Each row of a before or after table is a point. The points were changed in one or more steps. Then noise was added and the rows were shuffled. The steps act on columns, c1 being the first. Write out the steps. A step turns or swaps two columns, mirrors them in a line or flattens them onto one, adds a multiple of one to another, or multiplies or shifts one. Angles are multiples of 10 degrees, from the lower column toward the higher: turns from -170 to 170, lines from 10 to 170 but not 90. Use the fewest steps. Two steps may share a column if one is a turn and the other turns, adds or multiplies; they go together, in the order done. Otherwise the lowest column goes first.

Before (13 x 3)
[[-13 -74  -8]
 [ -4   8  11]
 [-21  -1 -10]
 [-19  21 -22]
 [ -3  12  18]
 [ 31 -10  24]
 [  3  12  16]
 [ 14  -4  -5]
 [-28  17  12]
 [ 14   1  19]
 [  6  13  10]
 [-27 -34  -4]
 [ 55  -8 -73]]
After (13 x 3)
[[ 35  35  31]
 [  6  14  18]
 [ -5   4  17]
 [-26 -72  -8]
 [ 56  76 -95]
 [ -6   8  25]
 [-26 -27  17]
 [-19  -7 -31]
 [-11 -93 -10]
 [ 15  19  -4]
 [  2  21  17]
 [ 15  22  28]
 [-26 -30 -14]]
Steps: add 1.5 times c1 to c2; multiply c3 by 1.3

Before (12 x 8)
[[ 34  44  14  21   0 -18  25   9]
 [ 37   8   0  19 -48  -5  44  20]
 [-26  24 -26 -34 -35  18  32 -15]
 [  9  38  14  30   9   7 -27 -30]
 [-23  -3  23 -28  20  11  41   9]
 [-20  39  11 -42   7  -6 -34 -28]
 [-28  24  31 -41 -33 -31  34  21]
 [-23   3  -4 -33  15   1  22  14]
 [ 13  -6  -1   8 -46   3  17 -17]
 [  9  -8  34 -27 -43 -41 -20  43]
 [-39   0 -18 -15 -36   5  -5  13]
 [ 11  53  23 -14 -41   4 -29  34]]
After (12 x 8)
[[  4  43  12 -11  19  10  38 -29]
 [  4  43  23  28 -84  12  17  35]
 [  8  -1   0 -14 -91  14 -11 -18]
 [ -8  45  12  51  11 -20   8 -28]
 [  8  19  32  18 -66 -37 -49  19]
 [-29  30 -23  14 -73  -9 -43 -16]
 [-28  -4 -19  15 -70 -27   0  12]
 [-23  -6  24   0  41  -8 -49   8]
 [-18  -3  -4  16  31 -15 -34  15]
 [ 37  41  16 -27   3  14 -13   9]
 [ 26   2   3 -37 -95  24 -27  19]
 [ 34 -22  34  35 -86 -20   6  45]]
Steps: turn c1 and c6 by 50 degrees; add -0.3 times c8 to c2; turn c4 and c7 by 150 degrees; multiply c5 by 2

Before (13 x 12)
[[  6   1   3  -3  39 -17  24  -4  -6  22 -42 -17]
 [ 42  21 -31  12  18 -16 -38 -35  -7 -42  29  39]
 [-21 -53  32  33 -47  22 -22   6 -40  11  23 -13]
 [  1  24  -7 -10  -8  17  17  10 -12  -1 -35 -41]
 [-42  -8   6  -1   1  -5   3  23 -14 -15 -37  -4]
 [-18 -24  -5 -37 -11  11 -10  -6  -8  19 -33 -14]
 [  4  -6 -42  45  -9   5 -26 -84 -48 -40  36  29]
 [ 11  42  -2   2  -2 -13   6 -43   5  -7  -6  42]
 [  8  24 -35  -5  -5 -41   6   7 -26  19 -24  17]
 [  4  -2 -30  -7  -4 -22  38   9  32  -3  -6  11]
 [ -2 -42 -15  54 -26  62 -35 -19 -51  -8  23  43]
 [ 38 -14 -10   3 -15   1  10 -37 -40 -50  24  53]
 [-27   4  -2 -18  15  17  13   5 -28  10  16  -6]]
After (13 x 12)
[[ 15  11 -23 -12  11  16  -4  27  -6  14  25  -3]
 [-26  10  50  45  -4 -15 -32  -6 -37  -5  22 -46]
 [-30 -24 -31  -6 -43  22  10  39  -7 -35  34  52]
 [ 18 -14   2  -2  43  16   4  16   5   9 -24  18]
 [ 47  -3  14   2  -9 -22  -4 -25  19   6 -18  -8]
 [ 20 -13  20 -20   7 -40 -23  25  -2   0 -43 -27]
 [ -1  -5  20  47 -27   5 -45  15 -95 -37  41 -15]
 [  7   2 -41  15  -3  -5  -3  21  16   5 -39   8]
 [  5 -15  12   7   4 -12   4 -20 -38  -3 -13 -57]
 [ 19  34   7 -22  24 -18  15   4  -7  -1 -52   4]
 [  7  -9  39  51 -48   4   8  25 -49   5  25 -30]
 [-24  -8   3  17 -64  62 -29  41 -35 -49  55  -1]
 [ -4  -3 -16 -25 -11  10 -13   7  -9  32 -27  27]]
Steps: turn c1 and c3 by 110 degrees; turn c1 and c7 by -60 degrees; turn c2 and c5 by -110 degrees; turn c5 and c12 by 140 degrees; mirror c4 and c10 in the line at 140 degrees; add 0.5 times c6 to c11; turn c8 and c9 by 70 degrees

Before (13 x 20)
[[  6  42  14  18   2   6  -7 -13  12  13  -2   6   5  17  -2  46 -50  13
   -9  16]
 [-28  22   0  32  -4   5  -4 -25  25  22   1  23  14 -13   3   3   2  13
    8  26]
 [-23  11  23  18  -7 -18 -28 -14  -3  13 -39   8  29  11  -9  47   5  -7
   -8  20]
 [ -6  21   5  -7  22   2   2  -8  16  21 -46  25 -15  13 -10  31   2  34
   -9  30]
 [-13   4  22 -11  31  -3  15  35  31  31  25  43  22 -13 -12  12  -8 -23
  -73   0]
 [ 20  -1   4 -12  25 -17   8 -30   2  25  -6  -3  42  -7  -3  31 -10  32
   -4   5]
 [  4  -3  20  10  34 -15   9  25  14   4  52  39 -13  23  14  22  40 -24
  -30 -29]
 [ 37 -27  -5  -4 -15  -9  24  12 -22 -26  40  67  26  45  26 -16  32   9
  -74 -29]
 [ 32   6 -35 -11  11  26  46  -3 -33 -45   9  15  50  53  10 -17  38 -12
  -43 -34]
 [-42   9  33   2  12  -5 -29 -23   7  17  -2   0  -9  15 -43   9 -20  22
   -2   8]
 [-13  30  34   1   7  -8 -33 -40  49  26   0  -2  10  36 -12  20  12   6
  -16  46]
 [ 31  17  -9 -59  -2  13  14   2 -36 -37  10  50  54  24  25  -4  16   0
   -4  -9]
 [ 21 -12 -59 -43  -4 -14  20   6 -31 -27  18  16  23  41  48 -16  12 -17
  -41 -20]]
After (13 x 20)
[[-17  -4 -34 -13  -9 -20 -16  36  32 -71  27  43  20 -10 -26   1  -2 -22
   32  -1]
 [-25  18   1  30  -1   1 -14 -28  29   7   0  21  14 -14   7   7  18  12
   26  26]
 [ 23 -15 -38  14 -17 -54  -4  22  15 -30  49  39 -13  20  28   4  29 -24
    3 -25]
 [ 35   2   9 -57  -7   7 -22  -1 -40  -7  12  50  55  26  52  -9  -1  -3
  -36 -12]
 [-48  27 -33   5  15  -1  13 -18   6  -4   0  -6  -6  10 -82   2   6  23
   17  10]
 [ 16  -7 -20  -3 -17 -13  -7 -29   1  -3  -5  -6  44 -10  -4   4 -19  31
   31   4]
 [ 48 -27  20 -10 -32  23 -38  -6 -36 -47  14  14  48  49  21  -3  19 -16
  -46 -38]
 [-12  48 -28   2  13 -10   7 -39  49 -14   0  -3  11  34 -20   0  15   5
   29  50]
 [-18  24 -12  24  20  10  13 -11   0  -6 -37   9  26  14 -13   8  15  -7
   14  19]
 [ 24 -23  50 -40 -36 -22  -7   3 -30 -39  21  12  26  43  95  -5   2 -18
  -24 -22]
 [ -2  12 -21   1 -11  36 -13  -5  19 -11 -47  20 -16  15 -17   2  10  33
   22  32]
 [ 51 -36  12  -5   3 -38  -2  12 -23 -76  45  65  28  46  54  -1   6   7
  -24 -34]
 [-20  36 -12  25   9   8 -22 -13  13  -8  -2   7   4  16  -5   5 -49  17
   13  16]]
Steps: turn c1 and c17 by -30 degrees; mirror c2 and c7 in the line at 160 degrees; turn c3 and c5 by 140 degrees; flatten c4 and c16 onto the line at 10 degrees; add -0.7 times c11 to c6; swap c10 and c19; multiply c15 by 2

Before (11 x 48)
[[-36  18  20  15 -14  11 -12  -6 -21  15 -30 -16  -7 -18  13 -27 -20  12
    3  -1 -25 -25 -16   0   3   4  30  -9  -4  -9  11  -4   6  24   4  19
   14  14  -9 -14  16  25  -5  11  21 -17  -6   9]
 [  6  -9   1   8   8  34   5 -15  -6  28  -8  22   8  -9 -20   4   3   4
   22  -6  15   8 -10  10 -10   4 -25 -11  12 -18  -4  33  -2  -5  17 -23
   -1 -10  -7  16 -13 -27  -2   2 -18  25   0 -21]
 [ -1   3  -8  -9  25  28  12 -30  12   9 -17  22  25   7 -30  14  14 -22
   11   1   5   9   8  11 -11   6 -10  -2   4  13   0   2  27  15  30 -21
   -9 -32 -18  11 -14 -15 -20   7 -13  20  -4 -19]
 [-15  33  23   9 -24  -7 -26  -8 -32 -19  -8 -21 -23  -6  17 -26  16  -3
   -9 -25 -10  -8 -22  -8   4  16  13 -28 -11 -10  24  -5  31   6 -16  21
    4  29 -53 -14   2   0 -11  14  47 -10 -21  13]
 [ 12   2  31 -13 -30 -24  17  18  -5 -25  29  15 -23  33   4  13  17  -9
  -14  32  15 -26  19 -29   9  16 -19 -33  17 -16  42  22  32 -12  26  11
    9 -20 -12   8 -17 -47  18 -26   7 -14  -8 -26]
 [-16 -14   3  -2   5  28   5 -18   7  16   6  15  21 -10 -15   0  17   3
   12  13   6  -5  14 -11  -9 -26 -19  14   1   5 -11  -3  -3   7  25  -9
   -6   1   3  10  -8  24 -14   3 -16   8  29   3]
 [  2 -31  -1  -1 -17  32  16 -29  14   8  -6  23   7 -19 -31   6  12  -7
    9   5  33  -5  10   4  -9 -10  -4   2   0   9 -11   6  -5  13  32  -4
   -8 -14 -10  25   4   6 -11 -16  -5   1   5  -9]
 [-28 -18   5  16 -15  16   0  -7   1   0 -10 -18  14   4  -4 -32 -12  18
    1  20  -6 -17  -4   6 -17 -12   4   5 -19   8   1 -15  -4  21  -2   4
    0   6 -28  -4  33  29 -23  10  -5   1   5  19]
 [-26 -24  30   5  -1  21  -8  -5  -9   4   2  -6 -10 -24  -3 -31 -10  -3
  -13  19 -12 -19  -1 -15  -5   1  31  -7  -9  14 -12 -17  -8  10 -10   6
  -18  21 -37   1  15  25 -12  13  13   8  -4   6]
 [ 12  17  21  -4  -2  -7 -17  32 -11 -25  13  -7 -38  14  18  -3  28   1
   -9  -6  13  -7 -24  -1  18  23  -2 -23  10  -4  12  19  25   7  10  27
    5 -13 -37  -5 -27 -24   9  -6  12 -15 -20 -14]
 [-23   5  10  12  -3  15   5   0   4  18  -8 -13   1 -12  -3 -17 -14  13
   16  22   5  -5   1 -23  -8 -11  25   9 -16  -1   1   2 -15  10   0   1
   -6   7 -15  22  11  15 -32   7  16  -2   0  15]]
After (11 x 48)
[[ 12  17  20  -4  -2  -7 -17  33 -11 -25  13  11 -38  15  18  -4  28   1
   -9  -6  12  -7 -24  -2  19  23  -2 -23  11  -4  12  19  25   6  18  27
    5 -12 -37  -6 -28 -24 -13   3  11 -15 -30 -14]
 [-28 -19   5  16 -16  16   0  -7   2   0 -10   8  14   4  -4 -32 -12  18
    1  20  -5 -18  -4   6 -17 -12   4   5 -19   7   1 -15  -4  21  -4   4
    0   6 -28  -4  33  29  28  19  -5   1   9  19]
 [-23   5  10  12  -3  14   5  -1   4  18  -8  -3   2 -13  -3 -17 -14  13
   16  22   5  -5   1 -22  -9 -11  25   9 -16   0   1   2 -15  10   0   1
   -6   7 -15  22  11  14  45  17  17  -2   0  15]
 [  1 -32  -1  -2 -17  32  16 -29  14   8  -6 -28   7 -19 -31   6  12  -8
    9   5  34  -5  10   4  -9 -10  -4   2   1   9 -11   7  -6  14  25  -4
   -8 -14 -10  26   5   6   9  -6  -5   1  51  -8]
 [-26 -24  29   5  -1  21  -8  -5  -9   4   2   4 -10 -23  -3 -30  -9  -2
  -13  20 -12 -18  -1 -14  -5   0  31  -7  -9  14 -12 -17  -7  10  -6   6
  -18  21 -36   1  15  25   5  24  13   8 -21   6]
 [-15  32  23   8 -23  -7 -26  -8 -33 -19  -8  18 -23  -7  17 -26  16  -3
   -9 -25 -10  -8 -22  -8   4  16  13 -28 -11 -10  24  -4  32   6  -2  21
    4  29 -53 -14   2   0  12  24  47 -11 -66  13]
 [  7  -9   0   8   8  34   5 -14  -6  28  -8 -27   8  -9 -20   5   3   4
   22  -6  15   9  -9  10 -10   3 -25 -11  12 -18  -4  33  -2  -5  15 -23
   -1 -10  -7  16 -12 -26   9  11 -19  25  21 -21]
 [ 12   2  31 -13 -30 -24  18  18  -5 -25  29  -4 -23  34   3  13  17  -9
  -14  32  15 -26  19 -29   8  16 -19 -33  17 -16  43  22  32 -13  26  11
    9 -20 -12   7 -17 -47 -31 -15   7 -14  15 -27]
 [-16 -14   3  -3   5  29   5 -18   7  16   5 -22  21 -10 -15   0  17   3
   13  13   6  -5  14 -11  -9 -26 -19  15   0   4 -11  -3  -3   7   8  -9
   -6   0   4  10  -8  24  16  13 -16   8  94   3]
 [-36  18  20  15 -14  11 -13  -6 -21  15 -29  14  -7 -18  13 -27 -20  12
    3  -1 -24 -25 -16   0   3   4  30  -8  -4  -8  12  -4   7  24   7  19
   14  14  -8 -14  16  25  12  21  21 -17  -7   9]
 [ -1   3  -8 -10  25  28  12 -29  12   9 -16 -30  25   8 -30  14  15 -22
   11   0   5   9   8  10 -11   7 -10  -1   3  12   0   2  26  15  28 -21
   -9 -33 -18  11 -14 -15  19  17 -13  20  29 -19]]
Steps: add -0.7 times c19 to c43; turn c12 and c43 by -160 degrees; turn c35 and c47 by 30 degrees; multiply c47 by 2.5; shift c44 by 10
